Each row of a before or after table is a point. The points were changed in one or more steps. Then noise was added and the rows were shuffled. The steps act on columns, c1 being the first. Write out the steps. A step turns or swaps two columns, mirrors them in a line or flattens them onto one, adds a multiple of one to another, or multiplies or shifts one. Angles are multiples of 10 degrees, from the lower column toward the higher: turns from -170 to 170, lines from 10 to 170 but not 90. Use the fewest steps. Two steps may share a column if one is a turn and the other turns, adds or multiplies; they go together, in the order done. Otherwise the lowest column goes first.
In the rows, 128 means zero.

Before, 13 rows:
[[134 116]
 [135 126]
 [ 51 123]
 [130 132]
 [140 136]
 [107 136]
 [105  91]
 [132 110]
 [106 118]
 [128  99]
 [138  96]
 [ 89 116]
 [141 129]]
After (13 x 2):
[[106  16]
 [129 141]
 [128  41]
 [ 52 112]
 [134  91]
 [ 89  93]
 [140 131]
 [106  98]
 [132  73]
 [139  31]
 [139 152]
 [135 123]
 [107 150]]
Steps: multiply c2 by 3

Before (9 x 8):
[[ 71  61  83 141 127 114  84 144]
 [151  48  94  94 118  98 141 151]
 [153 123 127 184 164 125  89 115]
 [147 122 137 193 122  79 129 164]
 [ 99  90 104  93 133 178 156 109]
 [134 111 107 153 177  86 142 132]
 [133 112 106  88 129  93 130 177]
 [ 59  55 199  97 130 179 121 154]
 [151 124 148 106 119  70 148 122]]
After:
[[106 124 128 106 149  68 146 122]
 [122 113  88 154  91  86 141 132]
 [109 123 131 192 139  77 129 164]
 [105  49 150  97 100 100 140 152]
 [103 121  95 184 115 123  90 115]
 [186  59 144 141  87 114  84 146]
 [158  91 131  93 105 177 156 112]
 [123 113 134  89 108  95 130 178]
 [195  55 102  99 194 178 122 155]]
Steps: multiply c1 by -1; turn c3 and c5 by 110 degrees

Before (14 x 12):
[[ 96 110 110 131 104 172 124 133 109  78  99 114]
 [ 79 185 109  84 145 172 144 149 100 105 162 123]
 [109 123  99 148 131 137 138 175  52  80 116  91]
 [ 55 216 147  98 156 145 107 169 165 139 140  81]
 [116  95 154 151  76 108 106 134  38 130  80 167]
 [ 94 130 183 138 177  92  47 120 155 137 159 138]
 [ 73 130 145 141 132 120  80 110 123 186 175  99]
 [156 176 155 163 112 115  74  79  79 143 133 137]
 [124  95 166 139 116 165 157 149  59 107 117 120]
 [152 143 133 203  70 127 132 139  76 115 130 180]
 [129 134 172 196 121 148  70 117  78 156 115 147]
 [113 163 180 134 135  91  92  98 153 163 158  90]
 [160 123 112 170 122 134 137 126  75 150  82 172]
 [133 152 122  93 121 159  90 184 129 123 143 111]]
After:
[[ 73 130 146 141 131 119  79  93 122 185 175 128]
 [157 176 155 164 111 116  73  52  80 143 134 129]
 [123  95 166 138 116 164 158 111  60 107 116 126]
 [116  96 154 152  76 108 105 107  38 131  80 128]
 [133 152 121  93 121 160  90 190 129 122 143 127]
 [114 163 180 135 134  90  93  46 153 163 158 128]
 [ 93 131 183 140 177  92  47  65 155 137 158 129]
 [160 124 111 170 121 134 138 142  75 150  82 129]
 [ 54 215 147  98 156 146 107 149 163 139 140 127]
 [151 144 131 202  69 128 133 134  76 114 129 128]
 [129 135 171 196 122 148  69  73  78 155 116 128]
 [ 78 186 109  84 146 173 144 168 100 106 163 128]
 [108 124  99 148 131 136 137 204  51  79 116 127]
 [ 95 111 111 130 104 172 125 151 110  80  99 128]]
Steps: add -1 times c3 to c8; multiply c12 by 0

Before (8 x 24):
[[132 107 112 124 132 152  90 127 154 218 163 126 130 135 138 126 139 145
  124  85 108 168 136 137]
 [118  66 101 101 106 149 249 139  71 120 167 135 128 140 136 153 127  83
  122 112 105 168 154 117]
 [114 110 184 142 102 157 126 105 148 155 125 147 104 106 121 115 131 128
  129 147 102  90 119 110]
 [166  93 111 102 116 112 118 142  88 120 143 164 148 126 113 157 166 103
   88  94 142 165 119 136]
 [161 116 114 106 103 145  94 155 137 106 112 117  93 130 107 168 130 105
  115 109 141 158 101 108]
 [125 114 175 118 132  11  99 124 115 109  38 172 131 101 139 151 130 149
  126 109 138 110 101 143]
 [126  87 173 119 105  57 123 140 125 166 128 138 102 142 109 103 127 141
   95 150 142 121 112 230]
 [121 121 130 179 142 159  96 126 148 105 150 126 127 113 147 112 149 135
  114 188 121 141 154 123]]
After (8 x 24):
[[154 110 185 107 103 156 125 136 148 155 125 145 103 108 121 116 131 128
  130 149 103  89 118 117]
 [135 119 131  79 140 157  95 127 149 105 151 126 128 113 146 112 147 135
  111 147 120 140 154  71]
 [125 107 112 134 134 153  91 131 154 219 165 125 128 136 137 125 141 145
  125 101 107 168 136 161]
 [ 89  94 110 153 116 112 120 140  88 120 142 163 147 127 112 158 166 104
   88 113 144 166 117 159]
 [132 114 176 142 133  10  99 128 115 110  38 172 133  99 139 151 130 148
  125 110 140 111 103 140]
 [ 85 115 114 143 105 146  96 127 136 106 111 118  93 130 108 168 130 105
  115 145 141 158 103 158]
 [121  86 172 171 104  55 124 117 125 165 128 139 103 143 108 104 127 141
   95  58 143 123 112  62]
 [129  66 101 150 107 149 249 112  71 121 166 132 128 140 137 154 126  84
  124 137 103 169 155 152]]
Steps: turn c1 and c8 by 140 degrees; turn c4 and c24 by -160 degrees; turn c20 and c24 by -60 degrees

Before, 9 rows:
[[172 131 152 163 140 122 142  93 137 130 128 114 127  99 111 119 164 127
  122 139 125 142 166 130 114 144 161 133 110 123 145 117 135 113 107 149
  109 100 119 147 112 135 101 141 113 214 122 130 105 151 134 139 127 133
  135 135 118 146 141 137 139 149 142 135]
 [127 117 149 146 124 122 103 132 110 126 120 131 142 126 162 128 107 132
  127  93 137 150 163 126 122  88 170 133 111 184 136 127 135 122 131 134
  117 142 115 126 121 135 100 189 140 170 116 137 106 102 105 110 133 156
  139 125 109 139 143 133 128 134 119 113]
 [133 141  21 102 141 122 139 134  96 131 114 109 137 105 116 133 166 114
  162 136 145 145  80 116 151  90 113 111 101 130 125 120 136 178 109 150
  139 135 149 141 114 117 111 130 134 118 109  92 106 137 135 123 122 149
  109 100 112 137 133 138 132 142 113 113]
 [111 137 150 136 142 106 151 114  86 122 122 121 122 146 128 123 130 125
  126 142 161 147 170 145 117 100  85 112 142 136 110 104  83 149 119 152
  113 137 175 145 133 104 150 118 135 108 111 114 114 149 119 137 125 133
  110 134 116 142 110 135 131 109 134 128]
 [122 123 131   7 140 119 104 122 133 112 124 121 145 105 130 129 164 124
  122 106 127 132 168 124 113 130  86 131 102 105 149 102 139 118 124 116
  108 159 121 146 143 131 107 139 145  93 130 100  87  98 112 135 149 128
  184 147 117 138 119 133 129 146  67 117]
 [116 136 153 154 131 106 108 100 124 130 119 130 116 117 120 130 159 100
  127 148 116 115 150 118 117 130  92 172 104 117 149 112 135 131 135 140
  101 138 115 119 133 119  99 116  96  97 107 157 151 144 103 139 131 136
  131 112 108 151 117 134 137 145 133 137]
 [141 102 146 142  99 117 106 121 137 108 149 127  96 118 112 134 163 121
  137 129 134  89 170 135 191 125 155 120 138  97 133 116 120 119 118 129
  140 138 198 131 142 117 119 120 139 124 133 114 115 126 167 108 126 118
  108 148 102 149 143 124 169 144 116 105]
 [112 113 144 159 110 116 137 125 137  96 144 123 141 114 144 113 117 132
  120 149 134 146 160 142 177 109  93 159 124 115 122 204 144 146 136 142
  116 158 134  88  50 123 116 173 100 135 158 102 101 149 148 128 163 127
  129 150 100 141 134 136 127 146 125 100]
 [124 121 141 125 138 120 128 130 127 104 119 129 126  96 116  73 131 106
  190 150 131 147 137 136 129 143 104 111 176 136 124 112 109 125 152 157
  106 111 135 131 129 123 100 146 144  95 141 141 140 133 106 129 123 142
  118 123 140 188 141 118 131 114  90 145]]
After (9 x 64):
[[115 135 154 155 132 107 108  99 124 130 119 129 117 152 119 130 158  99
  126 154 116 115 151 117 116 132  94 172 106 116 148 112 136 133 135 139
  101 131 115 119 133 119  98 116  95 155 108 149 151 143 104 138 131 136
  131 112 108 149 119 133 137 145 133 138]
 [110 137 150 136 143 105 136 122  62 123 122 122 122 121 127 123 129 126
  124 145 160 145 169 143 118  99  84 112 144 134 109 104  82 149 118 150
  114 154 176 145 131 103 149 121 137 144 111 106 114 149 119 139 125 133
  109 134 116 142 110 134 130 109 135 129]
 [111 112 146 161 109 116 110 135 141  96 144 123 142  97 143 114 117 132
  121 118 134 146 162 141 177 109  94 159 124 115 124 204 145 146 134 143
  117 154 133  90  50 123 116 173 102 147 159 132 101 152 148 130 164 127
  130 150 102 141 134 137 126 144 125  99]
 [125 118 148 146 125 122 102 127  98 127 121 132 142 135 162 128 107 133
  128  94 137 150 163 126 122  89 170 135 112 183 136 129 136 122 132 134
  115 118 115 125 121 134 101 189 142  85 115 133 105 103 106 108 132 153
  140 126 110 140 143 135 128 133 119 114]
 [125 121 141 125 138 120 139 126 126 104 121 128 128 129 117  75 132 106
  189 158 133 148 134 133 129 142 103 112 176 137 126 113 108 124 152 155
  106 119 137 133 128 123 100 146 144 155 141 163 140 133 106 127 123 144
  115 124 139 187 140 118 131 113  91 147]
 [142 102 146 143  99 118 105 116 142 110 150 127  96 113 111 135 164 120
  137 132 135  87 169 134 190 125 154 120 139  96 132 117 121 119 119 129
  141 121 199 131 141 118 119 122 138 132 133 133 114 128 165 107 126 118
  107 149 100 149 142 124 171 144 115 105]
 [173 132 152 161 139 124 160  91 144 130 128 113 127 119 111 119 165 129
  122  41 126 143 167 130 115 145 160 133 111 122 144 119 136 114 108 150
  110 133 120 147 111 136 101 141 114 125 123 157 106 152 134 140 129 133
  134 137 118 146 141 137 139 149 142 134]
 [134 141  22 102 141 121 128 139  76 133 114 109 136  87 115 132 168 114
  160 138 146 145  82 117 152  91 114 115 100 129 123 120 137 177 108 150
  141 136 148 140 113 119 109 130 133 137 108 138 106 137 135 122 121 149
  108  99 113 138 131 136 133 142 112 114]
 [123 122 129   6 140 121  88 124 135 111 123 121 146  94 129 128 165 124
  125 166 129 132 167 125 112 129  85 131 100 102 148 104 140 118 125 115
  108 132 123 144 142 130 107 138 146 113 129 140  86  98 111 135 148 128
  186 146 117 136 119 133 128 146  68 117]]
Steps: turn c7 and c38 by 50 degrees; turn c8 and c38 by -20 degrees; multiply c9 by 1.6; turn c14 and c48 by -70 degrees; turn c20 and c46 by 100 degrees

Before:
[[ 75 162 119  81  76 146 146  97 147 184 161  92 113 139 111  85 159 135
  175 124 172 178  92 183 174 155 116 162 159 161 161 133 167 191 109 177
  151 150 145 108 166 102 149 101 171 182 188 116 127  59  95 157 138 100
  119  90 164 123 106 123 150 194 166 145]
 [117 140  65 131  94 124 177 124 113 113 101  70  78 111  63 161 182 139
  164 128  84 149  65 166 151 138 129 109 147 134 170 101 191 156  80 138
  178 148 180 170 112 168  81 150  74 159 177 140  76 106  68 114 159  97
  147  96 136 124 110 112 144 163 125  85]
 [ 73 168 101 106 101 137 196  76 146 124 148 100 100 154 114  83 168 158
  166 104 142 182 100 186 186  98 134 146 226 142 179 123 198 188 126 150
  150 144 138  97 144 166 107 120 146 163 126 156 108 115 122 177 179  99
  167  93 176 101  77 121 126 167 169 132]
 [128 134 119  91 151 157  60 131 119 128 124 100 141 163 163  99 104 175
   90 136 151 122 191  98  98 192 120  95 123 150 124 205  98 120 178 122
   80  70  95 113  89 124 141  80 177 107  94 151 167 176 169 110 121  76
  105 147 134 158 160 152 152 122 108 150]
 [ 99 160  55  89  73 102 141 146  84 113 109  95 104  74  60 138 142 116
  157 104 101 120  74 160 163  84 170 138 148 138 153 144 184 143  94 154
  169 125 211 140 126 159  54 176 120 197 127 128  88 137 107 147 141 139
  150 116 142 145 109 162 131 155 130 134]
 [142 143 121 125 164 147  56 182 149 129 100 100 151 177 135 108 101 190
  106 151 134 151 154  89 104 208 113 172 116 113  88 182 103 125 142 136
  125  90  95 115 101 118 138 113 126 109 140 176 113 179 153 105 138 136
  156 117 137 154 185 146 120 122 138 203]
 [127 219 115 133 112 114 124 185  68 115  90 129 141 182 153 177  90 133
   95 167 110 113 136 164 121 139 130 107  77  99 140 172 132 124 107  97
  134  91 146 142  55 148  88 108 102 105  89  60 133 178 189  93  98 177
   78 150 128 197 160 188  82 102 127 160]
 [126 204  73 170 103 113 110 172  52  87  82 152 115 109  76 176 145 145
  137 166  71  80 118 168 122 169 206  73  79 102 128 149 156 119  84  97
  116 113 149 153 121 158  93 121  80 141  89  91 107 149 123 132  92 172
  121  98 103 148 114 190  64 103 100 154]
 [125 153 122  95 134 148  86 112 164 188 157  88 161 106  62 130 150 220
  104 127  74 156 163 114 134 182 122 148 116 173  85 184 118 146 107 170
   96 108  99 107 124  98 149  75 119 121 175 152 120 188  98 127 195  90
  152 167 168 141 198 110 161 101 149 152]
 [109 155 123 118 188 184  82 197 157 157 128 112 190 148 125 121 125 198
   82 191 125 129 183 138  80 176  73 128 108 141 110 183 113 141 135 122
  101  95 108 139 104 128 128  88 155 156  83 152 154 184 125 117 119  88
  137 148 128 152 172 135 147 110 159 192]
 [ 83 160 125 132  92 153 128 128 146 165 131 129 100 111 105  79 198 139
  182 131 129 160  95 151 168 121 111 160 156 201 164 120 180 184 146 189
  178 179 140 106 152 160 121 129 163 164 191 131 140 125 125 161 186 107
  129 129 192 110 104 135 121 195 157  89]]
After (11 x 64):
[[127 105 118  91 151 155  60 132 119 128 112 100 141 152 163 100 133 182
   90 135 151 123 192  98  98 193 120  95 122 150 122 205  99 120 178 121
   80  69  96 112  89 124 142  80 178 107  94 150 167 175 169 110 119 180
  105 147 133 157 135 152 151 123 107 151]
 [ 99 131  55  89  72 103 142 145  85 113 150  94 104  90  61 138 124 145
  158 104 101 119  74 160 162  83 170 137 148 139 154 144 184 144  94 154
  169 124 211 140 125 160  54 177 121 198 126 129  88 138 107 147 142 125
  150 116 141 145 123 163 132 155 130 133]
 [127 188 115 133 111 113 124 185  69 117 181 129 141 166 153 177 129 188
   95 168 110 113 135 163 120 139 130 107  77  99 138 172 132 124 107  97
  134  91 146 142  56 148  88 108 102 105  89  60 133 178 188  93  97  94
   79 149 128 196 128 189  83 103 128 161]
 [141 114 122 125 163 146  58 182 149 129 156 100 151 162 135 108 146 232
  106 152 134 151 154  89 105 209 114 171 116 113  88 182 104 125 142 135
  126  90  94 115 101 120 139 113 125 109 140 176 114 179 152 105 138 130
  156 116 136 153 149 147 119 123 138 203]
 [ 82 130 125 134  92 153 128 129 146 165 117 128 100 116 105  78 145 134
  183 131 129 160  94 152 168 121 111 160 156 201 164 119 181 184 146 188
  178 179 141 105 151 160 121 129 164 164 191 131 139 125 126 161 186 147
  129 130 193 111 148 134 121 195 156  88]
 [124 124 122  95 133 149  84 112 163 188  89  88 162 113  62 129 173 176
  104 127  75 155 163 113 133 181 121 147 116 173  85 185 119 145 108 169
   97 109  99 106 125  98 148  75 120 121 174 152 122 188  98 127 196 154
  152 165 167 141 179 111 161 100 149 153]
 [ 76 132 118  81  77 147 147  97 148 184  87  94 113 137 110  85 130  86
  175 123 172 178  92 184 174 155 116 163 159 160 161 133 167 191 109 176
  150 150 145 108 166 102 149 100 171 181 189 116 128  57  95 156 138 143
  119  89 164 124 130 123 152 194 166 145]
 [108 125 122 117 189 184  82 197 156 157 113 111 189 143 126 121 148 198
   81 192 125 129 184 139  81 176  73 127 107 141 111 181 113 141 135 122
  100  96 108 138 103 128 127  88 154 155  83 152 153 184 125 115 119 166
  137 149 127 152 153 134 146 111 159 192]
 [116 111  65 130  94 124 177 124 112 113 144  71  78 117  63 161 142 179
  162 127  84 149  66 166 151 137 129 109 146 134 170 102 192 156  81 138
  178 148 181 169 112 169  81 150  74 160 177 139  77 107  69 114 158 165
  148  97 137 125 143 112 144 164 124  85]
 [127 174  73 170 103 114 108 171  53  88 186 151 115 115  76 176 129 214
  137 165  70  80 119 168 123 168 207  72  81 103 129 149 156 119  85  97
  116 113 150 155 119 158  94 120  79 140  90  90 107 149 124 132  92 103
  122  98 104 147 127 190  63 103 100 152]
 [ 73 139 101 105 101 137 196  76 146 123  99 100 100 147 114  83 119 129
  166 103 143 183  99 186 185  97 134 146 227 143 180 123 198 188 126 150
  149 144 138  97 143 167 108 120 145 164 125 156 108 115 122 176 178 149
  166  91 176 102 118 122 127 167 170 132]]
Steps: shift c2 by -30; add -1.5 times c11 to c18; turn c11 and c54 by -160 degrees; multiply c14 by 0.7; flatten c17 and c59 onto the line at 50 degrees

Before (9 x 64):
[[ 90 134 162 112 194 146 125 121 102 172  82 119 114 133 182 108 155 140
  107 121  87 101 120 153 105  85  84 147  47 110 117 103 125  46 133 204
  122 105 109  58 152  86 170 104 144 152 146 154 181 150 120 139 119  94
  118 204 190 121 119  71 116 138 149 145]
 [140 147 134 133 159 186 127 134  71 126 159 156 121  98 108 121  89 171
  104 180 165 118 161 204 160 147 117 134 118 141 168 148 181 103 165 133
  157  82  81 118  79 159  61 136  99 117 146 204 106 176 134 109 131 167
   96 143 151  64  93 100  96 148 106  63]
 [137 127 151 139 152 166 177 100 109 202 187  64 163 122 103 156 148 115
  103 152 135 132 112 162 112  96  63 151  83 206 153  77 163 132 151 138
  112 185 166 124 101 143 119 129  73 132 172 143 153 144  76  66  99 172
  162  86  97 128 181 150 154 114 113 123]
 [180 105 148  74  94 210 139 127 158 161  93  99 101 120 149 104  83  70
   39  81  94 152 112  78 138  79 130 169 163  84 119 147 125  86 133 148
  140 139 134 127  32 217  53 119 112 125 151 145 152 124 139 153 139 100
  142 137  95 159 109  40  97  97 102 128]
 [102 199 120  67  90 121 139 113 133  75 124 141 137  77 113  98 133 114
  127 114 117 183 138 101 110 116 121 162 119 196  83 142  54  99 117 104
  111 181  91 137 162  66 143 183 105 148 132 103 152 152 159 103 134 121
  141 162 160 151 159 116 182 139 156 141]
 [124 166 135 150 171  63 146  85 140 128 131 140  78 129 122  90  29 199
  144 132 125 142 177  85 125 135 121  90 160  72 129 103 128 107 114 127
  100 126 166 123 154 100 119 110 102 159  44 157 118 120 163 196 192 141
   97 195 106 132 166 135  94 109 142 155]
 [ 76 122 102  34  80 192 158  88 119 169 121  81 115 132 131 116  64  58
  142 123 113 100 113 111 119 128 203  73 121 119 103 114 109 137 169 121
  121 153 165 141 117 142 137 127  97 162  76 130 173 114 146 119 168 150
  140 165  98 148 116 175 126 149 151  94]
 [100 182 193  96 140 134 141 101 125 105 168 183 115 158  84 114 161 145
  123 114 175 145 121 104 101  99 146 113 139  99 111 125 156 153 173 159
  118 130 116 121 133  84 106 148 110 114 105 163  96 183 106 161 135 174
  147 152 126  70 154  92 106 132  36 148]
 [165 105 104  94 116  89 140  83 108 150 100 129 109 101 124 165 128 132
  128 114  46 172 151 166 129 130 168 151 161 141 140  99 174 103 146  77
   93  75 144 100 163  94  72 120  96  95  72 236  95 125  81 132 124 115
   84 134  95 115 117  51  98 134 174 163]]
After, 9 rows:
[[153 147 133 133 159 185 126 132  71 176 159 156 121  99 109 121  89 170
  104 178 166 118 160 205 159 148 118 134 117 142 169 149 182 103 165 132
  157  81  81 118  79 159  61 136  99 116 148 203 146 176 135 110  96 168
   96 144 150  64  93  99  98 103 105  63]
 [110 182 192  96 139 133 141 101 126 156 168 183 116 160  85 113 161 144
  123 114 174 144 120 105  99  98 145 115 138  99 112 126 155 153 173 159
  118 130 116 120 134  84 106 148 109 116 105 164 131 183 107 160 139 174
  147 152 125  68 154  90 107  95  36 150]
 [113 198 121  66  89 121 139 112 133 124 125 141 138  78 114  97 134 115
  128 114 117 183 137 101 109 117 120 161 121 197  82 140  54 100 116 103
  111 181  92 137 163  66 144 185 106 146 131 102 140 154 158 103 156 121
  138 163 161 153 159 115 182 151 157 142]
 [136 166 135 151 172  63 144  84 138 179 131 138  78 129 123  89  29 198
  144 133 125 141 176  86 126 133 121  92 160  70 127 105 129 107 115 128
   99 127 165 124 155  99 119 110 103 159  44 158 108 122 164 197 211 141
   97 194 106 132 165 135  92 119 142 154]
 [165 127 150 138 152 168 175  99 110 251 186  65 164 122 102 156 149 115
  102 152 134 133 111 161 113  95  63 152  83 204 152  79 163 131 151 137
  113 185 165 126  99 143 119 129  74 133 172 143 115 142  76  64  80 172
  161  86  97 128 182 151 155 155 112 123]
 [186 106 148  73  93 210 141 128 159 211  94 100 100 122 148 105  83  68
   38  81  93 153 111  78 136  78 130 170 162  82 118 146 126  86 133 147
  140 139 134 127  32 216  52 118 112 125 150 146  97 126 139 153  71 101
  141 136  95 157 110  39  97 152 102 128]
 [ 80 133 162 112 194 147 123 121 104 223  82 119 114 133 184 109 155 140
  105 122  88  99 120 153 105  86  83 146  48 112 117 101 125  45 133 205
  122 105 108  59 151  87 169 105 143 151 146 155 138 151 121 139 136  94
  118 204 189 122 119  71 118 181 151 145]
 [182 103 104  93 115  87 141  83 107 200  99 131 109 101 124 166 128 129
  129 114  45 173 153 165 129 130 169 153 161 141 141  98 176 103 146  76
   93  73 146 100 162  95  71 121  96  95  72 237 135 124  81 131 148 115
   84 134  94 114 117  51  96  93 174 162]
 [ 92 122 102  32  80 193 159  89 119 219 122  81 115 131 130 115  63  58
  140 124 113  99 113 110 121 127 203  71 123 119 102 115 108 136 169 121
  121 152 165 141 119 143 137 126  96 161  76 130 148 114 144 120 159 151
  139 165  98 148 117 176 126 174 152  94]]
Steps: add -0.5 times c45 to c1; shift c10 by 50; add 0.7 times c41 to c53; swap c49 and c62

Before (11 x 64):
[[ 83  79  82 151 164 121 155 111 134  93 138 120 119  98 142 131 100 147
  162 158 193  95 100 130 103 104 120 164 122 163 137 155 124 183 117 120
  156  81 141 118 119  82 109 134  76 157 159 144 107  66 191  97 117  93
  151 207  98 173 120 142 125 106 155  49]
 [164 145  60 111 124 122  66  94 120  54 101  73 165 135 171 112  77 147
  175 131 135 128 138 131 106 118  84 166  96  94 149 140 124 176 177 145
   95 128 146 164 145  85 115 125 109 109 114 126 132 172 117 124 117  77
   88 160 107 157 100 127 101 109 146  63]
 [174  78 145 115  76 136 153  93 187 153 104 129 119 119 134 110  87  47
  140 184 102 106  95 116 192 136 124  88 162 102 135 120  75 176 171 131
  174 144  62 114  98 120 164 153  91 163 136 107 128 168 114 110 120 168
  144 109 138 151 125 177 161 139 158 126]
 [142  92 113  97 154 157 148 120 191  58 141 173 182  62 165 108 117  48
  100 107 124 178 166 166 118 169 124 125 126 126 113 156  87  90 144 153
   78 156 150 197 115 174 155  88 172 102 118 131 159 171 164 123 139 153
   82 141 185  90 168 116  92  81 153  66]
 [173 137 157 153 100 167 128 167 137  84 166  79 100 102  87 128 129 121
  113 103 143 144 164 183 153 119  80 103 142  84 138 132  98 100 119 108
   95  98  62 100 149 185 132 130 126 155 172 139 164 106 126  98 125 165
  123 173 178 125 161  77 130 120 151 110]
 [139  92 116 160 140 145  56 121 168  57 131 133 109 109  86 151 120 110
   80 159  97 127 109 112 137  76 103  85 159 132  72 153  71 102 124 181
  137 107 125 168 151  96 104 134  85 141 124 195  86 127 144 154 138 144
  129 150  88 137 113 148 139 150 137 102]
 [ 93  58 154 124 166 195  72 195 161 145 114 145 166  83  83 191 115  50
   83 126 164 128 140  91 101  69 176  70 163  95 128 151 108 116 174 178
  128  98 131 143 158 127 119  84 139  87 178 166  81  77 170 130 142 140
  152 157 150  70 114 126 126 148 175 124]
 [ 88  55  70 101 157 125 124 131 139  64 106 180 155 126  97 162 172  56
  127 178 196 179 142  79 117 139 135 103 159 115 143 110  74 126 188 149
  114 118 133 112 105 110 195 122 100 140 192 140 155 138 109 163 110  95
  162 118 117 171 146  84 169  86 115 127]
 [138 145 139  99 103 168 111 154 174  53  87  96 170  96 166 152 167  96
  178 172 116 125 101 184 156 110 113 172  88 119  84  87  97 149  87 175
  116 154 148 142 200 139 174 131 109 128 158 139 130 166 136 130 157 159
  123 125 162 136  80 152  88 182  79  98]
 [107 142 141 185 112 132 156 119 134 157 130 102 163 136 175 148 174 134
  104 160 151  80  69 148 160 123  99 141 126  83  51 124 112 107 120 132
   94 114 106 186 134  86 151 112 168 102 113 158 152 137 113 138 134  96
  162 164 171 143 169 163 150 172 105 123]
 [171  81 100 170  81 139  54 143 113 146  90 162 164 122 173 207 174  95
  178 127 115 105 163 112 128 133 153 110 159  83 159  67 169 182 129 130
   81 103  66  98 111 130 156 159 174 164 180 144 135 125 160 180 175 165
   96 113  92 126 112 104  90  77 184  82]]
After (11 x 64):
[[ 84  80  79 150 164 127 161 111 135  72 140 121 122  96 139 132 103 147
  165 156 193  77  98 129 104 136 119 162 120 164 136 154 125 183 118 122
  154  80 141 118 117  81 110 135  77 155 156 147 106  66 192  94 116  94
  145 200  99 176 117  99 131 104 156  75]
 [ 94  58 151 123 165 198  70 197 157 154 118 151 165  83  84 191 115  53
   82 125 163 129 138  89 100 174 175  70 162  96 128 151 106 116 174 181
  126  99 133 144 154 129 119  82 142  85 177 169  80  73 170 134 141 140
  145 150 149  71 113  92 123 147 177 121]
 [166  78  97 171  80 143  54 143 114 162  90 160 163 123 170 209 171  92
  174 126 114  96 161 111 131 140 154 111 163  84 160  68 173 183 131 131
   80 108  65 102 109 132 155 153 175 165 181 147 133 124 158 178 174 165
   95 115  91 130 111 153  88  78 185  96]
 [139  96 117 161 140 147  57 117 173  18 130 134 109 106  84 150 123 109
   79 156  97 126 105 113 134 154  98  86 155 132  73 152  70 100 127 179
  137 108 128 169 148  94 101 128  81 143 123 198  85 129 147 155 138 143
  132 147  87 135 110  79 139 151 138 107]
 [140 144 137 100 102 169 107 153 174   6  89  92 171 100 165 149 168  96
  181 170 111 125 100 179 156 127 109 172  86 119  83  88  93 148  85 172
  120 155 152 145 200 139 177 132 112 128 153 137 131 168 139 129 157 159
  123 120 162 136  81  98  88 184  81 105]
 [175  81 144 112  77 138 155  93 189 165 105 129 121 118 136 109  84  50
  141 182 102  93  95 118 194  94 123  88 164  99 135 120  78 176 172 132
  169 144  59 116  97 119 166 153  90 166 132 107 128 166 113 111 122 168
  146 109 138 148 124  99 159 137 162 125]
 [167 146  62 111 123 119  64  97 120   9 102  74 167 134 170 113  77 149
  176 130 134 125 138 129 104 138  86 166  95  92 149 142 122 175 180 144
   95 125 146 162 147  89 110 126 111 108 111 127 129 172 117 125 117  75
   89 160 107 154  98 123 102 104 147  82]
 [107 143 141 181 114 129 158 122 130 175 128 101 163 135 176 145 172 137
  102 161 153  51  68 147 159 111 102 144 130  86  54 121 111 107 120 132
   95 109 106 187 133  85 153 112 168 104 112 156 153 139 113 136 136  96
  163 164 175 138 163  98 151 174 106 125]
 [140  94 109  96 154 158 149 123 187  16 141 170 181  61 169 105 116  50
   98 106 122 207 165 168 117 106 125 120 128 126 113 156  83  90 143 152
   79 155 152 197 111 173 153  91 168  99 117 130 160 170 159 126 136 153
   83 141 183  88 172 164  94  81 153  81]
 [ 88  56  73 103 158 128 126 132 140  20 109 181 156 125  96 161 174  56
  127 181 197 212 141  78 119 146 136 103 157 114 140 112  76 122 194 151
  115 117 131 111 105 111 192 120  97 139 195 140 157 136 107 164 113  92
  162 116 115 168 146 171 167  87 118 128]
 [170 136 159 154 101 169 126 169 137  57 163  78 100  99  84 132 127 118
  112 101 144 153 166 185 149 170  81 103 142  86 139 133  95 103 124 106
   95  99  60 105 146 186 137 131 129 158 172 140 165 106 126 102 125 165
  126 167 173 122 162 162 130 119 151 116]]
Steps: multiply c10 by 1.6; multiply c22 by 1.6; turn c26 and c60 by 140 degrees; multiply c64 by 0.7
